Each point is reached from the start by the listed moves, each made 0, 1 or 2 times, or once backwards (-1), plus a little noise. Say if it took an odd or an even number of moves. Then give how often each move was made.

Moves:
(1):  .58 -.10  .03 -.05
(2):  .08  .68 -.01 -.15
Start:  .27  .00 -.06 -.06
Points:
 .38  .63 -.06 -.20 -> odd (0, 1)
 .23 -.01 -.07 -.08 -> even (0, 0)
 .94  .58 -.01 -.28 -> even (1, 1)

Moves:
(1):  .39  .00  .02  .00 -.02  .01 -.03 -.01  .01  .00  .03
(2): -.01  .23 -.05 -.02 -.01  .02  .03 -.01  .00 -.01  .04
(3):  .01  .05  .26  .00  .01 -.01  .01  .01  .04 -.01 -.01
(4):  .01  .04  .01  .33  .02  .01 -.01  .00  .00  .03 -.04
(5):  .01  .00 -.01 -.01  .43  .02 -.01 -.01 -.02 -.08 -.03
(6):  .00 -.05  .01  .00 -.02  .39  .05  .08  .00  .04  .03
(7):  .02  .00 -.02 -.01  .01 -.02  .31 -.04  .04 -.04 -.01
(8):  .01  .00  .01 -.03  .01 -.07  .03  .28 -.05  .03  .00
(9):  .01  .00 -.04 -.01  .04 -.03 -.06  .04  .30  .05 -.02
(10):  .00 -.01  .01 -.03  .05 -.01  .04 -.03 -.08  .34  .01
(11): -.01 -.05  .01  .01  .02 -.03 -.02 -.01  .02  .00  .26
Start: -.03 -.04  .18  .10  .06  .06 -.09  .06 -.02 -.14 -.01
Points:
 .30  .04  .19  .08  .04  .94 -.30 -.08 -.09  .30  .41 -> even (1, 1, 0, 0, 0, 2, -1, -1, 0, 1, 1)
 .31  .10 -.12 -.29 -.45  .50  .38  .02 -.37  .21 -.08 -> even (1, 1, -1, -1, -1, 1, 1, 0, -1, 1, -1)
 .31 -.27 -.03 -.13 -.54  .92 -.04 -.08 -.19 -.42  .44 -> even (1, 0, -1, -1, -1, 2, 0, -1, -1, -1, 1)

Moves:
(1):  .30  .02 -.03 -.01  .04 -.03  .02  .00 -.03 -.02  .01  .04  .05 -.06  .00  .02 -.04 -.01  .06 -.03 -.03  .00  .02  .02  .02 -.04
(2): -.02  .25  .03 -.03  .00 -.01 -.02  .02 -.03  .00  .01  .01  .01 -.01  .00 -.01 -.01  .03  .00 -.01  .01 -.03  .02 -.02  .03  .00
(3):  .00 -.02  .23 -.01  .01  .02  .00  .01  .01 -.01  .03  .01  .02 -.04 -.02 -.01  .01 -.04 -.07 -.03  .01 -.01 -.03 -.01 -.05 -.03
(4):  .02  .07  .03  .30  .03  .01  .04  .03 -.01 -.02 -.01 -.06  .01  .03 -.02 -.02  .02  .00  .04  .00 -.03  .02 -.02 -.02 -.02  .00
(5): -.05 -.02 -.01 -.01  .23 -.05 -.02  .01 -.03 -.01 -.01  .01  .01  .03 -.02 -.01  .01  .03  .00 -.03  .01  .02  .02  .00  .03 -.01
(6):  .02  .02 -.04  .00  .04  .34 -.01 -.03 -.01  .00  .01  .00  .03  .00 -.01 -.02 -.05  .05  .00 -.01  .00  .01  .03 -.01 -.04  .01
(7):  .00  .00  .00 -.05  .02  .01  .34  .03 -.01 -.03  .05 -.03 -.02  .04 -.04  .06  .00  .01  .01  .09  .05  .01  .01  .02  .02  .00
(8):  .00 -.01  .00  .04 -.02  .07 -.01  .31 -.04  .01  .03  .02  .00  .02  .02  .04  .00 -.03 -.01 -.03 -.01  .01  .01 -.01 -.01 -.01
(9):  .03  .02 -.02  .02  .02  .00  .02  .04  .28  .03  .03  .00 -.01  .02  .00 -.01 -.02 -.02  .05 -.02  .01 -.02 -.01  .03  .01  .03
(10): -.01  .03  .02  .01  .00  .01  .00 -.04 -.04  .30  .05  .08 -.02  .01 -.06  .03  .01 -.03  .01 -.02  .03  .01  .00 -.02  .03  .00
(11):  .00 -.03  .00 -.03  .02 -.03 -.01 -.02 -.04 -.04  .33 -.03  .00  .01  .00 -.05 -.02 -.05  .06  .02 -.02  .00 -.01  .00 -.05  .01
(12): -.03 -.01 -.02  .04 -.01  .01  .00 -.04  .00 -.08  .01  .27 -.01 -.03 -.02  .02  .00 -.04  .02  .00 -.01  .00  .02  .02  .01  .03
(13): -.04 -.03 -.04  .01  .02 -.05  .02  .02 -.01  .01  .04 -.02  .35 -.07  .02  .02  .02  .01 -.03  .03 -.04 -.05 -.09  .05 -.01 -.02
(14):  .06  .01  .03 -.01 -.01 -.02 -.01 -.01  .00  .00  .01  .05  .06  .23 -.02 -.04  .01  .01  .00  .00  .00  .00 -.02  .00  .01 -.01
(15):  .04  .03  .02  .01  .02  .00  .06 -.03  .00  .05 -.02  .01  .00  .02  .38 -.03 -.05 -.02 -.03  .00  .04  .00 -.01  .01 -.07 -.01
(16):  .02  .01  .03  .02  .05  .02 -.01 -.04  .02 -.01  .01  .00 -.01  .05  .02  .28  .03  .03 -.01  .00 -.01 -.04 -.01 -.02  .00  .04
(17):  .00  .02 -.01  .00  .01  .02  .00  .00  .02 -.01  .03  .00  .00 -.03  .02 -.04  .29  .01  .04  .00  .01 -.01 -.05 -.02  .02  .02
(18):  .01 -.05  .06  .01 -.04 -.02  .00  .02  .00  .05  .03  .05 -.02  .00  .03 -.02  .00  .31  .04  .03 -.03 -.02 -.01 -.02 -.08 -.05
(19): -.09  .01  .11 -.04 -.02  .01 -.01  .00  .00  .00 -.05 -.04  .04 -.01  .04  .02 -.01  .00  .33 -.04 -.03 -.03  .00 -.02  .05  .01
(20): -.01  .02  .02 -.01  .03 -.01 -.06  .04  .01  .01 -.05  .01  .01 -.02  .00  .00 -.02 -.02  .02  .26  .02  .00 -.04 -.02  .01 -.02
(21):  .04 -.03 -.02  .03 -.03 -.02 -.04  .01 -.02 -.03  .03 -.01  .05 -.01  .00  .01 -.03  .03  .05  .01  .33 -.01  .01 -.03 -.05  .02
(22):  .00  .02  .02 -.01 -.03  .03 -.03 -.02  .02 -.03  .03  .02  .03 -.02  .00  .06  .03  .03  .04  .04 -.01  .33 -.03  .05 -.03 -.02
(23): -.04  .00  .02  .01 -.01 -.02 -.01  .01  .01 -.02  .05 -.03  .07  .01  .01  .01  .03 -.02  .02  .02  .01  .02  .35 -.03 -.01 -.06
(24):  .02  .04  .03  .00 -.01 -.01 -.03 -.01 -.03  .01  .01 -.01 -.03 -.02  .00  .00  .01  .00  .01  .00  .03 -.03  .00  .23  .00  .01
Start:  .00 -.16  .03  .06  .05 -.17  .03 -.01  .10  .07 -.16  .07 -.05 -.07 -.02  .02 -.12 -.02 -.05 -.03 -.01 -.23 -.18  .04  .06 -.06
Points:
 .01 -.30  .74  .20  .44 -.20  .74  .76  .17 -.06 -.16  .00 -.39 -.27  .03  .51  .55 -.27  .68  .15 -.34 -.16 -.26 -.30  .22 -.13 -> odd (1, -1, 2, 1, 1, -1, 2, 2, 0, 0, 0, 0, -1, -1, 0, 1, 2, 0, 2, 1, -1, 0, 0, -1)
-.23  .05  .15 -.21 -.04 -.39 -.26 -.07  .76  .27 -.50 -.22  .24 -.14  .94 -.55  .04  .58 -.13  .19  .12 -.77 -.08  .23 -.13 -.20 -> odd (-1, 1, 0, -1, 0, 0, -1, -1, 2, -1, -1, -1, 1, 0, 2, -1, 1, 2, 0, 1, 0, -1, 1, 1)
 .09  .02  .15  .04 -.16 -.51  .20  .19 -.35  .58  .57  .72 -.16  .52 -.15  .58 -.41  .42  .16  .69 -.07 -.34 -.62 -.33  .00 -.09 -> odd (0, 1, -1, 0, -1, -1, 1, 1, -1, 2, 2, 1, 0, 2, 0, 2, -1, 2, 0, 2, 0, 0, -1, -1)
-.36  .49  .76 -.01 -.16  .07  .58  .29 -.01  .64 -.34  .40  .16 -.48  .61  .33 -.23 -.13  .11  .59  .63 -.15 -.70  .52 -.02 -.06 -> odd (-1, 2, 2, 0, -1, 0, 2, 1, 0, 2, -1, 1, 1, -1, 2, 0, 0, 0, 1, 2, 1, 1, -1, 2)

Moves:
(1):  .09  .07 -.01  .04 -.05 -.02  .00 -.04  .05  .03 -.04 -.02  .01  .01  .03  .07 -.03 -.01  .02 -.01 -.02 -.08  .07 -.03  .00
(2): -.04  .05 -.01 -.06 -.03  .04  .00  .04 -.04  .00  .11  .00  .04 -.05  .09 -.07  .00 -.07  .04  .03  .00  .03  .02 -.06 -.03
(3):  .05  .06  .08 -.12 -.04  .01  .06 -.03  .00 -.01  .05 -.01  .00 -.02 -.11  .08  .00  .05  .01 -.02 -.01  .03 -.01 -.02  .08
(4):  .03  .06  .07  .12  .03  .02 -.04  .04 -.06 -.01  .04  .09 -.01  .05  .05  .00  .00  .06  .02  .09  .04  .01 -.07  .11  .01
(5):  .02  .02  .01 -.08  .09  .02 -.05 -.03  .01  .09 -.05 -.08  .04  .01 -.04 -.02  .02  .06  .04  .02  .00 -.10 -.01 -.03 -.01
(6):  .06  .01 -.05  .02  .02  .11  .12  .01  .07 -.04  .01 -.02  .01 -.02  .04 -.03  .00  .05  .05 -.07  .00  .01  .03 -.01  .00
(7): -.03  .01  .00  .10  .04 -.01  .07 -.02 -.04  .03  .00  .02  .03  .00  .03  .06 -.07  .00 -.01  .00  .02  .00  .02  .03 -.05
(8): -.02  .03  .05  .02 -.03 -.05  .09  .12 -.03  .00 -.06  .00 -.03  .02  .00  .05  .10 -.03 -.01 -.07  .00 -.06 -.04  .01 -.01
(9): -.08  .06 -.02  .02  .02 -.03  .03 -.04  .17  .04  .00  .09 -.08  .07  .02 -.04  .02  .07  .00 -.03  .02  .01 -.01  .00 -.04
(10):  .02 -.05 -.01 -.04 -.05  .00  .01  .05  .00  .12  .08  .02  .00 -.03  .09 -.04  .01  .01  .03 -.01  .01  .08 -.04  .10  .07
(11):  .06 -.06 -.05  .00  .04 -.03 -.01  .05 -.05  .06  .02  .09 -.07 -.02 -.01  .01  .03  .00  .02 -.06 -.01  .02  .03 -.02  .02
(12): -.02  .07 -.01  .03  .03  .08 -.01 -.01 -.04  .03 -.12  .15 -.02  .05 -.01 -.01  .06 -.04 -.09  .00  .01  .03  .00  .00  .05
(13):  .02  .00 -.04 -.02 -.02 -.01  .04  .03  .01  .00  .00 -.02  .13  .02  .00 -.07 -.06  .03  .05  .03 -.03 -.07  .01  .00  .04
(14): -.01  .00 -.03 -.01 -.01  .01 -.03 -.04 -.02  .01 -.02 -.03 -.04  .05 -.01 -.02 -.05  .00  .04  .00 -.05  .03 -.01 -.07 -.03
(15): -.04 -.02  .14 -.06  .03  .03  .01 -.06 -.03 -.06 -.04  .00  .01 -.01  .04 -.05  .00  .08 -.02  .01 -.04  .01 -.01 -.01 -.15
(16): -.03 -.03 -.03  .04 -.02  .05 -.02  .07 -.02  .02 -.02 -.01  .08  .00  .04  .07 -.01  .03  .01 -.05  .06 -.02 -.01 -.03  .00
(17): -.03  .04  .05  .03  .01 -.08 -.02 -.11  .06 -.01  .01 -.05  .06 -.01  .04 -.02  .11 -.05  .04 -.05 -.02  .10  .06  .04  .06
(18):  .01  .05 -.05  .05 -.07 -.05  .09 -.02 -.08  .00 -.06  .01  .04 -.01 -.03  .00  .04  .05 -.02  .06  .07  .04  .02 -.05 -.07
(19):  .01 -.01  .04  .01  .00  .01 -.01 -.01 -.02 -.01 -.08  .01 -.01 -.09  .00  .04  .02  .01  .11  .03  .05 -.03  .02  .01  .03
(20): -.02 -.02  .00 -.02 -.01  .00  .14 -.03  .03 -.05 -.03  .02 -.07  .10 -.04  .07  .06  .03 -.03  .11 -.01  .01  .03 -.05  .00
(21):  .04 -.03  .08 -.06  .04 -.01  .03 -.01 -.02  .00 -.03  .02  .07  .03  .01 -.02 -.01  .02  .00  .00  .17  .04 -.03 -.01  .00
(22):  .06  .04 -.06 -.01  .01  .00  .07  .02  .06 -.06 -.03  .08  .10 -.09 -.01  .11 -.01  .01 -.02 -.09 -.11  .18 -.11  .01 -.04
(23): -.02  .03 -.01  .05  .05  .01  .02  .10  .02  .02 -.02 -.05 -.03  .00  .00 -.04 -.05 -.01 -.01  .05 -.08  .06  .07 -.04  .01
(24): -.03  .06 -.03 -.06  .04  .00  .01 -.02  .01 -.02 -.01  .01 -.07  .01  .04  .01  .04  .02  .00 -.01  .01  .04  .08  .05  .02
Start: -.07  .10  .09 -.04 -.02 -.23 -.08  .07  .06  .03 -.06  .06  .00  .17 -.08 -.05  .06  .03 -.05 -.02  .00 -.03 -.06  .08  .02
Points:
 .05  .64 -.18 -.13 -.24 -.41  .03 -.36  .05  .45 -.16  .49  .07  .15 -.45 -.04  .10  .00  .06  .17  .10 -.53  .36 -.38  .20 -> even (2, 2, 2, -1, 1, -1, 1, -1, 2, -1, 2, 2, 2, -1, -1, -1, 0, 2, 1, 0, -1, -1, -1, -1)
-.11  .94  .33  .10  .01 -.47  .13  .03  .67 -.18 -.42  .02  .17  .28 -.02  .03  .17  .19  .14 -.35 -.54  .31 -.04  .01 -.13 -> odd (2, 0, 1, 1, 0, 0, -1, 2, 2, -1, -1, 0, 1, 2, 1, 0, 2, 0, 0, -1, 0, 2, 2, 1)
-.13  .35  .02  .14 -.01  .06  .11  .00  .29  .37 -.10  .22  .20  .24  .45 -.49  .21  .17  .48  .07  .55  .29 -.22  .08  .09 -> odd (0, 2, -1, 1, 1, 2, 0, 0, 2, 2, -1, 1, 0, 2, -1, 0, 1, 1, 2, 0, 2, 0, 0, -1)
 .14  .02 -.23  .02  .02 -.05  .07  .26  .32  .19 -.23 -.06  .47 -.11  .05  .12 -.54  .23  .43 -.27  .32  .00  .00 -.15  .04 -> even (1, 0, 0, -1, 0, 1, 1, -1, 1, 0, 0, -1, 1, 1, -1, 2, -1, 0, 2, -1, 2, 1, 1, 0)
 .27  .47 -.40  .65  .11  .03  .48  .64 -.21  .15 -.44  .57  .14  .24  .03  .29  .14  .24 -.25 -.14 -.14  .66 -.17  .25  .18 -> odd (0, -1, 0, 2, 0, 2, 1, 1, -1, 1, 1, 2, 0, 1, -1, 1, 0, 2, -1, 0, 0, 2, 2, 1)

Moves:
(1):  .18 -.06  .10  .06 -.06 -.03 -.03  .03 -.01 -.15  .02 -.01  .05 -.14 -.04  .00 -.06  .02 -.04  .06 -.01 -.03  .02  .04  .05  .07  .05
(2):  .02  .09 -.03  .04  .00 -.05 -.02  .06  .00  .04  .01  .02  .03  .05 -.04 -.06  .06  .05  .10  .07  .01 -.04 -.05  .00  .01  .02 -.06
(3): -.07  .03  .06  .01 -.03  .06  .00  .01  .00  .02  .03 -.02  .02  .01  .04  .02 -.02 -.02  .06  .02  .01  .03 -.01 -.05  .03  .00  .00
(4):  .02  .00 -.02  .13  .03 -.12  .03 -.07  .06  .03  .01  .05 -.08 -.02  .00  .02 -.05 -.03  .02  .10  .02  .06 -.02 -.05  .01  .08 -.06
(5): -.08  .01  .02  .10  .13 -.02 -.07  .10 -.01  .00  .03  .05 -.14  .11 -.09  .03  .01  .01  .02  .01 -.03  .08 -.08 -.04  .00  .05 -.01
(6):  .01  .08 -.05  .02 -.11  .14 -.01  .05  .02  .03 -.05 -.03  .13  .06 -.06  .12  .03  .00  .00  .03  .03 -.04  .04  .01 -.02  .11  .02
(7):  .03 -.02 -.06  .01  .00 -.05  .12  .03  .00 -.02 -.01  .00  .06  .01 -.06  .01 -.01 -.07  .03 -.01 -.08  .02 -.01 -.12  .00  .02  .08
(8):  .03  .00  .07  .02 -.03 -.11  .01  .16  .04  .15 -.07 -.06 -.06  .02 -.02  .04 -.08  .04 -.05  .03  .06  .06 -.04 -.01 -.03  .01 -.06
(9): -.02  .01  .01 -.02 -.01 -.04  .03 -.07  .13  .02  .00 -.01 -.08 -.01 -.06  .01 -.03  .05 -.02 -.01  .04 -.03 -.01 -.02 -.01  .00  .06
(10):  .12 -.04 -.01 -.03 -.01  .09  .00 -.05 -.08  .17  .07 -.01  .04  .04  .03 -.04 -.05 -.01  .02  .03 -.07  .04  .08  .02 -.01  .00  .06
(11): -.04  .01 -.04 -.01  .02  .04 -.10  .03  .03  .07  .08  .11  .09  .03 -.01  .01  .01 -.12 -.01 -.07  .03  .00 -.08 -.02 -.11  .04  .05
(12): -.02 -.04 -.04  .02 -.02  .05  .05  .04  .01  .00  .04  .09 -.03 -.03 -.07  .00 -.01  .05  .00 -.01  .03 -.08  .01  .01  .00 -.01  .06
(13): -.02  .09  .08  .04  .05  .02  .05 -.01  .05  .00 -.08 -.04  .13  .04 -.03 -.06 -.05  .00 -.07  .04  .02 -.04 -.06  .00  .01  .06  .01
(14):  .09 -.09  .04 -.04  .00 -.03 -.03  .07  .00 -.05 -.02  .04  .03  .08 -.03  .00 -.01 -.01  .01  .03  .04  .07  .02  .03 -.02 -.01 -.09
(15):  .01 -.04 -.06 -.03  .01  .05 -.05  .06  .09 -.06 -.09  .01  .01 -.04  .13  .04 -.09  .02  .08 -.04  .01  .04  .00 -.03  .06  .00 -.03
(16): -.02 -.01 -.02 -.07  .09 -.12  .04 -.03 -.08  .01  .02  .11  .05  .01 -.07  .12  .02  .05  .00  .05 -.03 -.02  .00  .05 -.02  .02  .01
(17):  .02 -.09  .02 -.03  .02  .02  .12  .04  .06  .04 -.07  .02  .01  .01  .01  .02  .05  .03  .06 -.08 -.10 -.08 -.04 -.02 -.02 -.04  .01
(18): -.04 -.09 -.05  .16  .03 -.05 -.03 -.06 -.10  .01  .14 -.10 -.03  .06  .07  .00  .00  .07  .00  .06 -.04 -.05 -.03  .09  .07 -.02  .07
(19):  .01 -.11  .05  .06  .05 -.04 -.08  .00 -.03  .00 -.03  .01  .10 -.10 -.13 -.04 -.04 -.05  .06  .00  .06  .00 -.05  .00  .07  .02  .03
(20): -.03 -.10 -.03 -.08  .04  .06 -.01  .06  .00  .01 -.03 -.03  .01  .00 -.03  .00  .06  .01 -.07  .13 -.01  .04  .00  .05  .01 -.02  .02
(21):  .09 -.04 -.02  .00  .00  .04  .00  .00 -.03  .03  .07 -.01 -.09  .05  .00  .03  .02 -.04  .02 -.04  .11 -.02 -.06 -.02 -.01 -.01  .04
(22):  .02  .03  .01  .05  .06 -.03  .01  .00  .05  .06  .02 -.02  .07 -.03  .10 -.01  .00  .05  .03 -.02  .03  .14  .04  .12 -.02  .03 -.04
(23):  .01  .05  .03  .02  .01 -.01 -.02  .07  .00  .03  .00  .02 -.02  .02 -.01  .00  .04 -.02 -.04 -.01  .03 -.05  .10 -.08 -.06 -.01  .02
(24):  .04 -.01  .10  .05  .04  .00  .04 -.01  .06 -.01  .03 -.06 -.10 -.01  .08 -.11 -.09 -.11  .12 -.03 -.02 -.02  .05  .13  .00 -.01  .00
Start:  .04 -.07 -.04  .01 -.03 -.01  .05  .01 -.10 -.01  .04  .02 -.08  .06  .16 -.01  .02  .00  .01  .02  .01  .06  .01  .03  .14 -.05 -.02
Points:
 .04 -.19 -.28  .16 -.04  .01  .39  .43 -.16  .58 -.07  .14 -.02  .62  .03  .50 -.21  .10 -.32  .50  .17  .09 -.07 -.40  .03  .17  .05 -> odd (-1, -1, 1, 2, 0, 1, 1, 2, -1, 1, 0, 2, 2, 1, 1, 1, 0, 1, -1, 1, 1, -1, 1, -1)
 .38 -.81 -.18  .21  .16 -.59  .35  .50 -.04 -.03  .22  .07 -.39  .45 -.48  .18 -.01  .23  .35  .60 -.28 -.18 -.24  .43  .25  .08  .25 -> even (1, 2, -1, 0, 1, 1, 2, 1, 2, 0, 0, 1, -1, 2, 0, 2, 1, 2, 0, 2, 0, -1, -1, 2)
 .20 -.06  .02  .40  .30  .10 -.13  .78  .33  .75 -.14  .18  .18  .52 -.18 -.16 -.01  .14  .52 -.42  .30  .13 -.33 -.02 -.07  .17 -.05 -> even (-1, 2, -1, -1, 2, 1, 0, 1, 1, 1, 1, 1, 1, 1, 1, -1, 2, 0, 2, -1, 1, 2, 1, 0)
-.22 -.28 -.09 -.21  .24 -.26 -.06  .19 -.17  .44  .08  .06  .34 -.07 -.11 -.02  .10 -.29  .08  .20  .17  .94 -.25 -.15  .07 -.08 -.07 -> odd (-1, 0, 2, 0, 0, -1, 2, 1, 0, 0, 1, -1, -1, 0, -1, 0, -1, -1, 2, 2, 0, 2, -1, -1)
 .10  .15 -.67  .36 -.17  .20 -.03 -.16 -.32  .46  .52  .03  .08  .33  .29  .00  .25 -.37  .39  .42  .08 -.08  .21  .04  .04  .23  .14 -> odd (-1, 2, 0, 2, -1, 2, 1, -1, -1, 1, 1, 0, -1, -1, 0, 0, -1, 1, 0, 1, 1, 0, 1, 1)
 .15 -.06  .14  .49  .09 -.11  .25  .50  .37  .55  .05  .06 -.28  .08  .50  .35 -.38 -.01  .36 -.25 -.37  .58  .04 -.02 -.07  .30  .01 -> odd (1, -1, 1, 1, 2, 1, 1, 2, 0, 1, 1, 0, -1, -1, 1, 0, 2, 0, -1, -1, -1, 2, 0, 1)
-.07  .00 -.67  .15 -.36  .57  .23 -.18 -.44  .53  .39 -.08  .27  .39  .67  .41  .26  .06  .23  .11 -.35 -.12  .47 -.33  .13 -.01  .32 -> even (-1, 0, 2, 1, -1, 2, 1, -1, -1, 2, 0, 0, -1, -1, 1, 0, 1, 2, -1, 0, 0, 0, 2, -1)
 .58  .05  .25 -.20  .59 -.26  .41  .78 -.19  .59  .00  .18  .01  .88 -.34 -.25  .05 -.12  .08  .47 -.16  .37  .06  .30 -.27  .16  .00 -> odd (0, 2, -1, -1, 2, 0, 2, 1, 0, 2, 0, 0, 2, 2, -1, 2, 0, -1, -1, 2, 1, 1, 1, 2)
-.17 -.05 -.14  .35  .35 -.14  .17  .03  .24 -.38 -.07  .22  .02  .06  .64 -.34 -.13  .00  .24  .00 -.23 -.19 -.22  .17  .22  .02 -.14 -> even (0, 1, -1, 1, 0, -1, 0, -1, -1, -1, 1, 1, 2, 0, 2, 0, 1, 1, -1, 0, -1, 0, 0, 1)
 .05 -.25  .05  .40  .23 -.18 -.01  .75 -.20  .37  .23  .31  .07  .22 -.56  .22 -.20  .04 -.17  .68 -.26 -.16 -.30  .19  .04  .46  .51 -> even (2, 1, 0, 0, 2, 1, 1, 2, 0, 1, 2, 2, 1, -1, 0, 2, 0, 1, 0, 2, -1, -1, 0, 1)
-.35 -.11  .01  .32  .42 -.37  .30  .27  .30  .10  .00  .24  .29  .22  .03  .16 -.21 -.24  .39  .23  .06  .08  .09  .03  .04  .21  .15 -> odd (-1, 0, 2, 1, 0, 1, 2, 0, 1, -1, 1, 1, 1, 1, 1, 2, 0, 1, 1, 1, -1, 1, 2, 2)
